Each row is a point. The points of each table are mixes of a few directions, plus a little noise. How many directions does each table use, and how many do they share? Where both have some left over, give the other angles between the two spaces (their principal angles), to ten degrees, smallest first.
(in the rows, 128 means zero)

First (6 x 2)
[[ 89 129]
 [179 126]
 [102 129]
 [ 88 129]
 [ 72 130]
 [238 124]]
Second (5 x 2)
[[ 20 132]
 [180 126]
 [162 127]
 [104 129]
 [174 126]]
Directions: first 1, second 1, shared 1

First (9 x 6)
[[ 67 134  95 137 147 157]
 [204 122 170 117 105  91]
 [162 126 146 123 118 112]
 [165 125 148 123 117 110]
 [112 129 119 131 133 136]
 [ 13 138  65 145 163 184]
 [139 127 134 126 125 123]
 [145 126 137 126 123 120]
 [145 127 138 126 123 120]]
Second (8 x 6)
[[128 137  97 130 144 129]
 [127 107 199 123  92 125]
 [129 136 101 130 142 129]
 [127 103 211 121  86 124]
 [128 125 140 127 122 127]
 [128 128 127 128 129 128]
 [128 124 142 127 121 127]
 [129 164   7 138 189 133]]
Directions: first 1, second 1, shared 0; angles 60

First (9 x 9)
[[112 144 141 131 152 133 151 150 130]
 [170 104 125  24 113  77  75  66 129]
 [104 141 158 115 182 121 148 183 152]
 [ 94 165 146 145 168 145 180 166 124]
 [153 143  98  87  81 127 129  30  77]
 [123  97 147 155 152 120 101 199 177]
 [124 123 118 177 112 148 130 139 128]
 [129 143  75 231  50 189 156  70  70]
 [144  94 145  87 144  93  82 151 166]]
Second (10 x 9)
[[122 135 130 113 132 172 210 169  34]
 [127 128 129 119 128 148 165 148  83]
 [130 126 127 134 127 112  98 113 163]
 [149  96 124 122 113  99  64 112 173]
 [123 138 128 147 132  98  76  93 203]
 [114 150 130 140 138 131 140 121 137]
 [118 140 131 111 134 186 237 181   7]
 [ 95 178 134 145 152 158 198 137  94]
 [163  75 122 109 103  99  58 121 159]
 [140 113 125 140 120  79  34  85 228]]
Directions: first 3, second 2, shared 1; angles 80

First (9 x 12)
[[117 125 209 182  95 116 175 147 207 122 123 138]
 [176 163  64 127 135 149 111 157  68  99 111 180]
 [ 56 121 166 156  91 126 176 127 239 135  84 115]
 [104 111 181 144 108 118 133 115 147 187 156  90]
 [192 177  96 139 126 151 123 131  28 112 139 166]
 [214 143  89 161 130 133  91 234 109 105 118 226]
 [ 91  87 148  72 173 103 132  56 142  93 151  63]
 [ 49  64  97  31 182 106  93  49 141 146 144  30]
 [151 162  98 140 112 150 120 136  69 153 127 147]]
Second (8 x 12)
[[ 11  95  31 125  94 119 102 130 237 125 187 117]
 [153 150 129 108 161 119 152 116 100 124 130 127]
 [166 148 145 115 157 124 152 121  87 127 121 128]
 [229 154 215 101 176  98 103 102 103  66  46 150]
 [167 104 211 176  77 155  87 152 109 137  69 143]
 [ 90 114 101 181  75 186 182 170  62 225 186 110]
 [ 50 105  64 141  95 138 127 140 175 151 177 116]
 [159 154 128  76 189  84 121  92 152  68 108 135]]
Directions: first 5, second 3, shared 0; angles 30, 40, 60

First (10 x 18)
[[232 123  76  89 153  90 127  76 172  93 237 125  92 112  94  86  96 145]
 [188 112 159 100 109 100  92 125  96 137 144 112 105 110 111 124 127 115]
 [153 144  97 125 124 131 101 130 118  82 169  72  64  77 105  88 145  99]
 [ 26 101 100 138 111 127 159 139 118 107 109  97 168 188 141 139 106 135]
 [ 29 119 103 144 155  96 170 107 158 103 180 110 176 184 154 106 101  82]
 [ 95 155 118 136 158 192 145 142 128 163  49 205 146 127 149 165 132 127]
 [135 108 144 108 116 116 118 129 104 142 116 132 137 143 127 142 115 127]
 [149 139 217 150 101 117  88 155  98 160 100 109 116  89 136 132 176 102]
 [166 136 155 134 115 141 113 140 123 147 100 140 116 105 123 141 148 153]
 [106 143 113 158 135 170 165 136 166 146  77 176 159 145 141 158 134 194]]
Second (9 x 18)
[[100 141 154 144 143 135 149 126 125 150  97 123 101 145 102 151 125 157]
 [184 168  72 139 204 114 107 137 102 114  92 148 110  71 208 156 130   7]
 [115 160  73 115 163 132  69 106 111  84  85  42 120  80 137  55 104  86]
 [110 148  80 129 166 152 146 131 148 129 138 132 119 142 139 131 131 131]
 [131 137 192 169 124 127 172 139 122 153 110 169  78 126  98 191 146 148]
 [ 97 102 169 101 111 107 107 114 108 161  90  91 169 175 113 117  98 168]
 [168  95 121 129  95 128 167 142 148 130 165 204 151 148 138 175 135 159]
 [100  98 161 102  88 127 124 136 146 153 199 128 170 172 120  99 147 146]
 [147 103 130 124  58 131 111 122 142  78 175 116 135  93  97  76 136 149]]
Directions: first 6, second 6, shared 2; angles 40, 50, 60, 60

First (9 x 24)
[[117 124 127 131  91 104 134 115 118 146 118 135 111 110 170 123 114 150
  132 118 153  92 147 122]
 [113 112 131 100 135 126 132 148 165 123 121 134 114 137  84 113 130 111
   83 147 105 184  81 179]
 [108 145 112 124  99 191 133  73 132 120 101  95 124 127 123 117 142 132
  112 148 111 126 200 110]
 [117  97 140 109 115  49 135 173 147 150 132 166 101 116 142 118 102 135
  105 119 148 139  52 181]
 [110 140 116 116 119 195 131  90 147 112 107  97 128 138  93 114 148 117
   98 156  95 158 170 129]
 [159 169 118 186 114 159 119  71  52 131 136 103 160 113 208 160 134 158
  218  97 165  15 249  14]
 [183 134 143 152 216 120 109 183 107 106 178 140 175 155  92 161 141  99
  176 110 118 147  71 110]
 [118 127 125 123 113 130 131 119 133 132 119 126 119 123 133 122 126 133
  119 131 129 126 137 133]
 [131 105 140 112 151  80 127 179 149 132 142 156 120 133 107 126 118 117
  109 125 126 165  48 176]]
Second (10 x 24)
[[113 140 100 126 109 121 125 174  98 141 137 117 165 103 136 114 115  85
   98 158 125 142 119 163]
 [166 127 136 121 166 167 120 108 125 115 102 139 118 153 150  89 169 175
  121 123 157  84 116 120]
 [ 93 119 142 138  96  85 140 113 159 132 153 123 108 118  92 191  86 106
  163 107  93 172 151 107]
 [179 123 147 120 181 178 119  88 133 108  93 145 103 167 152  84 183 200
  129 113 165  68 117 107]
 [ 74 126 123 139  75  70 141 145 142 143 165 114 133  97  91 193  68  67
  147 126  83 193 149 131]
 [ 91 137 102 131  88  95 132 175 109 146 153 112 161  93 118 146  90  64
  112 153 105 170 130 158]
 [ 99 134 112 131  97 102 132 159 118 141 147 117 149 103 118 146  98  82
  120 143 109 161 132 147]
 [177 120 155 122 180 174 121  78 143 107  95 146  94 170 146  96 179 205
  140 104 161  72 121  97]
 [193 131 134 115 192 198 112 107 111 109  83 145 122 165 172  50 200 201
  105 130 182  50 102 125]
 [ 95 125 129 136  96  91 137 133 141 136 151 120 126 111 103 172  90  95
  145 122  99 168 143 125]]
Directions: first 3, second 2, shared 0; angles 70, 90

First (8 x 32)
[[124 121 128 131 126 129 129 129 132 123 121 121 136 134 126 128 129 136
  130 131 127 128 136 133 130 122 128 129 126 121 125 127]
 [116 125 126 132 116 121 127 128 140 117 108 116 140 131 139 123 128 150
  155 141 136 124 148 133 139 129 133 123 137 114 115 137]
 [171 125 134 120 176 158 132 128  87 161 193 168  89 120  78 147 129  51
   21  78  92 141  60 114  87 111 112 150  90 170 177  90]
 [120 178 127 118 103  93 116 120 133 134 122 146 108 100 180 111 117 142
  197 146 164 121 131 111 151 177 141 107 172 140 107 169]
 [151  62 130 138 174 181 144 137 110 130 156 116 143 161  48 155 142  88
    7  90  70 140 105 145  87  61 107 161  61 126 171  64]
 [103 167 125 125  88  89 117 123 150 119  95 125 129 111 188 109 119 170
  226 163 171 117 160 121 163 172 145 102 177 118  91 175]
 [105 139 124 131  98 105 124 127 149 112  94 111 144 127 163 115 125 170
  197 157 154 120 163 131 153 146 140 113 156 109  98 156]
 [135 105 128 131 143 145 134 132 123 128 136 123 134 139 102 136 132 116
   91 117 110 132 121 135 115 105 121 139 106 126 141 107]]
Second (10 x 32)
[[151 155 122 112 156 126 138 158 112 136 167 149  74 118  86 156 145  77
  103 100 117 131  72 108 109 133  98 142 104 150 168 152]
 [131 157 126 123 129 101 135 147 107 133 156 140  88 103 105 136 133 117
  126 130 114 109 111 103 116 154 110 128 119 132 169 196]
 [123 103 129 136 129 140 131 125 131 122 119 114 149 141 119 127 129 138
  112 130 117 128 143 139 125 109 130 132 118 116 127 111]
 [124 113 128 136 131 125 138 140 115 123 137 116 127 127  95 134 133 134
  100 132 100 113 136 125 113 120 116 135 104 113 159 156]
 [160 163 123  97 154 162 110 117 160 144 124 167 108 144 178 138 132  64
  163  84 192 185  62 139 152 125 140 128 163 183  63  21]
 [ 93 126 136 146  78  99 115  95 135 122  91 112 171 114 188  87 102 202
  182 178 143 105 201 132 153 157 163 101 169 101  96 159]
 [ 96  65 134 163 107 120 143 128 111 107 114  78 178 135  85 116 124 194
   84 166  69  87 203 138 109 104 126 132  92  69 167 179]
 [150 147 122 114 156 130 137 156 114 135 163 145  81 122  86 155 145  80
  100 101 115 132  76 112 109 127 100 142 103 147 165 145]
 [136 102 127 127 144 161 127 123 143 125 117 122 149 155 125 135 133 114
  109 111 133 151 120 148 129  95 131 137 120 132 106  61]
 [114 149 133 126  96 118 105  91 152 132  92 137 155 122 214  95 105 160
  201 150 180 139 157 136 165 156 167 102 188 135  61  99]]
Directions: first 2, second 3, shared 1; angles 30

First (11 x 32)
[[149 152 123 152 117 134 142 130 122 148 142 134 117 135 104 123 113  87
  165 140 128 129 115 134 128 161 108 138 160 131 143 113]
 [116 114 131 114 134 125 120 127 132 116 120 125 135 124 142 131 137 152
  106 121 128 128 136 125 128 108 140 122 109 126 119 137]
 [ 99  95 134  94 143 120 108 125 137 100 108 120 144 118 162 135 150 186
   76 112 129 127 146 120 128  81 156 114  82 124 107 150]
 [159 163 121 164 112 137 150 131 119 157 149 137 112 139  92 121 105  67
  183 145 127 129 109 136 128 178  98 143 177 133 151 105]
 [111 109 132 109 137 123 116 126 133 112 117 123 137 122 147 132 140 161
   98 119 128 127 138 124 128 101 144 120 102 125 116 141]
 [ 85  80 137  78 150 116  98 123 141  88  99 116 151 113 177 138 160 212
   52 104 129 127 154 117 128  59 169 107  61 122  97 160]
 [134 134 127 135 125 129 132 128 126 133 132 130 125 130 122 127 124 117
  138 131 128 128 125 130 128 137 123 131 137 129 132 124]
 [156 160 122 160 113 136 147 131 120 154 147 136 113 138  96 121 107  73
  177 143 127 129 111 135 128 173 101 141 171 132 148 107]
 [167 172 119 173 108 139 155 132 116 165 154 139 107 141  84 119  99  52
  197 149 127 129 104 139 128 190  91 147 188 134 156  99]
 [137 138 126 138 123 131 134 129 125 136 134 130 123 131 118 126 122 111
  144 133 128 128 123 130 128 142 119 132 142 129 134 121]
 [ 96  92 135  91 145 119 106 125 138  98 106 119 145 117 164 135 152 191
   71 110 129 127 148 119 129  77 159 113  78 123 105 152]]
Second (8 x 32)
[[126 126 128 126 129 127 127 128 129 126 127 127 129 127 130 128 129 132
  125 127 128 128 129 128 128 125 130 127 125 128 127 129]
 [160 163 121 164 112 137 150 132 119 158 149 137 111 139  92 121 104  66
  184 145 127 129 109 137 128 179  98 143 177 133 151 104]
 [137 138 126 138 124 130 134 129 125 136 134 130 123 131 118 126 122 111
  143 133 128 128 123 130 128 142 120 132 142 129 134 122]
 [ 67  59 142  57 160 111  86 121 146  70  87 111 161 107 198 142 174 249
   20  94 129 126 165 112 129  30 187  99  33 119  83 174]
 [151 154 123 155 116 135 144 131 121 150 144 135 116 136 102 123 111  83
  169 141 128 129 114 134 128 165 106 139 164 131 145 111]
 [134 135 127 135 125 130 132 129 126 134 132 130 125 130 121 127 123 115
  139 132 128 128 124 130 128 138 122 131 138 129 133 123]
 [112 110 132 109 137 123 117 126 133 112 117 123 137 122 147 132 140 161
   99 119 128 127 138 124 128 101 144 120 102 126 116 140]
 [138 139 126 139 123 131 135 129 125 137 135 131 123 131 117 126 121 108
  146 134 128 128 122 131 128 144 119 133 143 129 135 121]]
Directions: first 1, second 1, shared 1

First (10 x 32)
[[129 131 127 126 129 130 129 131 132 131 126 123 126 132 127 126 129 122
  128 127 123 130 130 130 131 129 119 125 128 129 126 125]
 [139 148 123 113 131 145 136 151 158 146 111  93 112 158 127 111 135  87
  132 118  93 145 145 142 148 134  61 110 124 136 116 106]
 [134 139 126 120 130 137 132 140 144 137 118 109 120 144 127 119 131 106
  130 122 109 137 137 135 139 131  92 118 126 132 121 116]
 [116 106 133 144 125 109 119 103  95 109 147 167 145  95 129 146 122 173
  124 139 167 109 109 112 106 121 201 149 133 119 142 153]
 [133 138 125 121 130 137 132 139 142 137 119 110 121 143 128 119 131 108
  130 123 110 136 137 135 138 131  95 119 126 132 122 117]
 [131 133 127 124 129 133 130 134 136 132 124 119 123 136 128 124 130 118
  129 126 119 133 132 131 133 130 111 123 127 130 125 122]
 [131 132 127 124 129 132 130 133 135 132 124 120 124 135 127 124 129 118
  129 126 119 132 132 132 133 129 111 123 128 130 125 122]
 [132 136 126 122 129 134 131 136 139 135 122 115 122 139 127 122 130 113
  130 124 115 135 134 133 135 130 103 121 126 131 123 119]
 [127 126 129 130 128 126 127 125 124 126 130 133 129 124 128 130 127 133
  127 130 132 126 126 126 125 127 137 130 128 127 130 131]
 [109  92 137 155 123  97 113  87  74  96 159 192 157  73 130 158 118 202
  122 146 192  97  96 103  92 117 249 162 136 113 151 169]]
Second (11 x 32)
[[ 98 120 128 129  94 122 132 147 129 134 134 128 133 157 119 133 135 125
   93 126 110 156 147 157 141 117 143 144 119 112 122 138]
 [167 160 133 137 144 161 142 121 151 120 140 117 124 143 145 129  91 120
  153 117 139 121 134 108 132 127 109 126 136 132 143 134]
 [152 138 117 134 158 150 129 121 147 124 134 126 132 120 141 123 116 112
  147 127 132 120 138 108 121 125 146 137 137 128 142 125]
 [144 128 118 109 135 152 130 121 127 143 129 110 141 140 147 122 136 117
  122 122 128  98 129 117 123 124  95  99 135 122 127 132]
 [ 97 107 118 111  78 105 130 146 134 151 128 138 128 139 111 135 147 149
   92 134 117 132  96 157 123 111 121 119 128 118 139 135]
 [145 112  85 102 146 149 129 122 168 155 134 136 140  96 141 121 139 120
  132 136 138  89 101 110  91 107 143 123 156 116 160 124]
 [ 95 112 136 128  92  91 129 136 126 124 123 153 111 106 101 139 128 157
  120 135 139 151 107 154 124 128 138 150 126 128 120 128]
 [152 138 129 141 178 146 113 118 106 120 123 106 144 139 148 114 141  98
  142 126 110 114 156 101 139 141 137 109 118 139 125 119]
 [123 127 156 125 138 116 129 105  92 103 113 135 109  84 122 132 114 143
  155 122 170 130 143 126 127 159  98 141 129 135  74 123]
 [137 138 128 135 133 143 126 134 125 131 133 110 141 166 139 124 133 111
  117 124 104 129 144 124 143 124 127 113 119 128 137 132]
 [100 127 159 158 110  73 117 137 102 103 117 150 105 118  94 137 128 157
  135 138 122 168 112 147 145 145 151 146 106 151 121 119]]
Directions: first 1, second 6, shared 0; angles 50

First (9 x 32)
[[157 123 123 177 137 112 127 115 128 114 145 134 147 155 144 134 130 114
  135 131 123 126 147 145 142 133 141 149 118 101 126 136]
 [107 132 145  60 104 109 106 113 137 148 128 107  88 101 110 121 142 134
  123 120 143 152 101 118 110 132  89 103 162 133 134 121]
 [118 104 142 132 176 112 114  75 178 119 125 143 134 144 126 135 143 126
  147  85  71 154 146 138 134  64 109 140 108  79 164 163]
 [137 133 136 111 105  99 109 113 126 135 144 111 107 125 126 126 139 121
  125 132 149 143 118 133 124 149 108 123 153 116 124 122]
 [121 162 104 111  70 181 163 223  56 142 112 115 125  94 125 117  97 143
   98 187 198  80 100 101 115 205 165 104 143 222  79  77]
 [123 146 104 142 110 182 166 200  81 128 109 134 147 114 131 124  99 140
  112 165 157  84 121 111 126 164 172 122 115 193  97 101]
 [ 97 126 144  64 125 123 112 112 147 144 117 118  98 103 108 123 139 138
  127 109 122 150 108 116 112 108  94 106 146 132 144 130]
 [149 111 123 192 170 124 134 104 148 106 134 151 163 164 145 138 128 117
  144 113  89 126 161 147 148  96 148 158  94  88 142 153]
 [143 115 131 162 155 110 121  96 150 115 138 138 143 152 137 135 135 118
  141 111 100 138 148 144 140 103 128 147 113  89 142 149]]
Second (11 x 32)
[[ 99 136 134 129 128 145 171 179 119 159 169 150  85 152  93 178 110 150
   71  60 115 153 108 145 109  57 128  93 142 201 179 115]
 [140 125 127 127 130 122 108 110 133 119 108 115 145 114 138 109 137 116
  153 154 134 116 138 120 141 159 129 141 118  99 110 133]
 [130 126 132 126 135 131 116 134 133 138 113 112 128 114 117 130 136 117
  136 127 130 122 136 125 145 141 132 125 113 124 135 128]
 [ 82 141 133 131 121 151 206 198 108 164 206 179  64 180  88 200  92 174
   33  27 106 172  89 157  79   7 123  79 167 241 197 109]
 [118 130 131 128 129 135 140 147 126 141 139 132 113 133 114 145 123 133
  110 105 124 135 123 133 125 106 129 115 130 152 147 124]
 [153 121 126 126 133 117  83  92 140 111  83  97 163  97 147  89 149 101
  180 182 140 103 150 112 158 196 132 154 104  66  92 138]
 [146 125 120 129 121 113 112  87 129  96 116 130 158 126 163  93 132 125
  158 176 134 117 133 120 123 163 123 155 134  83  87 137]
 [126 126 136 125 140 137 113 149 136 153 107 102 119 106 101 141 139 111
  132 113 130 121 140 125 157 138 136 116 103 135 150 125]
 [129 128 124 129 122 124 134 118 124 116 137 139 133 138 141 121 123 135
  127 136 128 131 123 129 115 125 124 134 139 124 117 129]
 [138 126 125 128 126 121 117 108 129 113 119 126 144 124 144 110 132 124
  145 153 132 121 132 123 129 149 126 141 128 104 108 133]
 [147 124 121 129 122 114 109  88 130  98 112 126 158 123 161  92 134 122
  161 176 135 116 135 119 127 167 124 155 130  81  87 137]]
Directions: first 3, second 2, shared 0; angles 60, 90
